Rows are points. To make a cloud, some directions were put in groups of two or more. Within a group, all points are equally far from the middle, so they leave a hole (a ring in 2 directions, a hollow ball in 3). The other directions are filled evenly. Then the cloud was stretched, turned, moved and blurred a little. Count the holes, and give their numbers of directions, smallest first.

Cloud (22 x 3):
-.16,.38,-.02
-.41,-.30,-.36
.21,-.43,.14
.09,-.34,-.58
-.30,-.48,-.07
-.11,-.05,-.61
-.02,.41,-.16
-.01,.32,-.37
.06,.26,.33
.23,-.50,-.30
.27,.11,-.48
.21,-.51,-.01
.05,-.52,.08
.34,.33,-.04
.08,.43,.03
-.09,-.59,-.18
.33,-.09,-.50
.02,-.59,-.16
.16,-.23,-.59
-.14,.39,.02
-.34,-.45,-.29
.13,-.57,-.18
Holes: 1 (3)

Cloud:
-.06,-.47,.46,.03
.10,.15,-.29,.39
-.19,-.42,.17,-.29
.24,.24,.30,-.25
-.46,.28,.55,.12
-.53,-.19,.44,.33
-.32,.00,-.02,-.42
-.30,-.33,.51,.34
.30,-.38,.22,.05
-.30,.00,.00,-.43
.16,-.47,.26,.01
-.67,-.02,.04,.21
.30,-.13,-.25,.08
.01,.38,-.10,.45
-.44,-.25,.37,.43
.25,-.34,-.13,.01
.43,-.13,.32,.12
-.26,-.35,-.23,-.01
.29,.23,.21,-.24
-.57,.08,.54,.14
-.17,-.40,.54,.22
-.26,.15,.64,-.15
.34,.14,-.21,-.04
-.25,-.31,.43,-.28
-.06,.20,.53,-.27
-.36,-.23,.20,.54
-.52,.36,.39,.18
-.36,-.10,.63,-.13
-.07,.48,.28,.41
-.55,-.05,.56,.16
-.07,-.06,.14,.66
Holes: 2 (2, 2)

Cloud (32 x 4):
-.05,-.11,.54,-.42
.34,-.31,.31,.00
-.37,.31,-.24,-.13
-.02,-.31,-.47,.46
.45,.16,.41,-.40
-.07,-.65,.05,.17
.18,.03,-.27,.65
-.33,.49,.09,-.23
.36,-.26,-.13,-.50
.25,.40,.19,.14
.23,-.24,-.36,-.31
.26,-.47,.32,.39
.13,-.19,.40,-.63
.23,-.09,-.44,-.06
.06,-.32,-.44,.19
-.08,-.40,-.15,-.40
.33,.17,.21,.41
.56,-.03,.08,-.37
.03,.31,.53,.01
-.36,.41,.07,.01
.23,.33,-.06,.30
.44,-.17,.15,.37
-.26,-.63,.06,.14
-.09,.23,-.26,.47
-.56,-.10,.36,.16
-.01,-.41,-.17,-.36
-.10,.00,.62,.49
-.53,.14,-.05,.48
.42,-.03,.28,.26
.00,-.09,-.48,-.47
-.18,.05,.61,.22
-.04,.32,-.32,.18
Holes: 1 (3)

Cloud, 53 rows:
.52,.03,-.10,.00,-.63,-.28
-.01,-.15,-.37,-.50,-.50,-.35
-.31,.08,-.17,-.57,-.28,-.17
.04,-.13,-.39,-.24,.03,.50
.30,-.07,.01,-.19,-.66,-.48
-.35,.01,.48,-.17,.14,.39
-.38,.07,-.08,-.53,.22,-.04
-.07,-.61,.28,-.04,-.18,-.01
-.50,-.54,-.31,-.36,-.21,-.19
.18,.23,.09,-.61,-.27,-.02
-.33,-.33,.37,-.28,.05,.49
.00,-.15,-.01,.04,.47,-.14
.40,.06,.04,.26,-.35,.52
.09,-.15,-.22,-.68,-.11,-.37
-.27,-.48,-.14,-.06,-.15,.53
-.29,-.23,-.44,-.11,-.32,-.55
-.66,-.35,.02,-.40,-.11,-.24
-.17,.01,.62,-.13,-.19,.27
.02,-.15,.45,.04,-.53,.12
-.59,.04,.23,.07,.11,.02
-.31,-.38,.15,-.12,-.47,.27
-.39,-.65,-.05,-.07,-.04,-.25
.41,-.13,-.16,-.51,-.20,.19
-.11,.04,-.33,-.14,-.49,.51
-.40,-.47,-.41,-.50,-.19,.04
.13,-.16,.26,-.35,-.40,-.64
.22,-.32,-.18,-.40,.20,.11
.35,.13,.29,-.17,-.16,-.55
-.03,-.38,.06,-.54,.01,.47
-.02,-.26,.00,-.45,.11,-.68
.05,.01,.14,-.05,-.65,-.42
.30,-.02,-.26,.10,-.33,-.58
-.07,-.42,-.55,-.26,-.27,.22
.00,.14,.35,-.01,-.60,.01
-.47,-.23,.06,.12,-.28,.41
.48,-.18,.14,-.05,-.32,.48
-.23,.18,-.42,.05,-.47,.23
.23,-.25,-.32,-.52,-.45,-.34
.51,.01,.54,-.27,-.20,.15
.19,-.13,-.09,-.13,-.70,.38
-.66,-.03,.12,-.06,-.13,-.04
-.17,.06,-.42,-.17,-.40,-.46
.50,-.22,.15,.18,-.42,.20
.32,-.30,-.08,.12,-.66,-.04
.25,.31,-.12,-.01,-.44,.48
.48,-.03,.27,-.11,-.64,-.22
-.13,.01,-.03,-.56,-.31,.44
-.26,-.40,-.38,-.15,-.55,.06
-.31,-.41,.30,-.58,-.01,.30
-.06,.21,-.49,.28,-.35,-.05
-.41,.08,-.02,.37,-.18,.34
.09,-.65,-.07,-.32,.02,.05
.20,-.17,.64,-.26,.03,.25
Holes: 1 (6)

Cloud (50 x 6):
-.16,-.33,-.02,-.46,-.08,.13
.22,.37,.11,-.08,.09,.29
-.49,-.52,.29,-.75,.12,-.29
.18,.44,.08,.01,.02,.38
-.42,-.23,.19,-.15,.62,.06
-.11,.30,.28,.10,-.18,.61
-.35,-.01,-.17,-.14,.53,-.09
-.18,.61,-.04,-.14,-.17,-.14
.23,-.12,-.07,-.58,-.06,.30
.17,.15,.11,-.30,.33,.86
.15,.66,.00,-.07,.36,.05
-.23,-.05,-.12,-.20,-.23,.25
-.12,-.25,-.30,-.36,-.07,-.18
-.03,-.14,.22,-.05,.36,-.20
-.45,-.02,.22,-.26,.27,-.55
-.44,-.15,.17,-.55,.14,-.46
-.57,-.12,.34,-.10,.25,-.32
-.71,.22,.05,.12,-.10,-.67
-.11,-.08,.06,.19,.16,.68
-.19,.54,.39,.34,-.04,-.04
-.11,.03,.26,.25,-.01,.36
-.05,-.50,.15,-.48,.15,-.35
.07,.56,.10,-.40,.09,-.30
-.37,.01,-.17,-.26,.56,.69
.03,.18,.45,-.15,.08,.80
-.47,.44,-.18,.61,.31,-.03
-.07,.31,-.07,.24,-.25,-.52
-.02,.27,.45,-.16,.03,-.39
-.01,.10,.47,-.07,-.11,.04
-.63,-.14,.17,-.24,.22,.06
.29,-.02,.32,-.29,-.20,.48
-.27,-.61,.31,-.04,.58,-.07
-.36,.46,.44,.04,.05,-.56
-.56,.29,-.09,-.17,.45,-.24
-.18,.49,.22,.17,-.29,.76
.14,.51,.11,-.49,-.17,-.90
-.13,.30,.17,-.18,.29,-.90
-.07,-.29,-.15,-.12,-.23,-.01
.25,.27,-.21,-.09,-.31,-.03
.45,.04,.07,-.27,.32,-.11
-.24,-.29,.28,.03,.52,-.55
.16,.37,.26,.24,.22,-.63
-.33,.02,.17,-.28,.14,.08
-.13,.12,.16,-.31,-.07,-.71
.36,.20,-.06,-.27,-.48,-.21
-.25,-.30,.36,-.31,.37,.02
-.25,-.47,.03,-.12,.22,.30
-.28,-.03,.32,.39,.11,-.08
-.47,-.05,.31,-.51,.22,-.37
-.32,.17,.23,-.65,-.03,-.47
Holes: 0
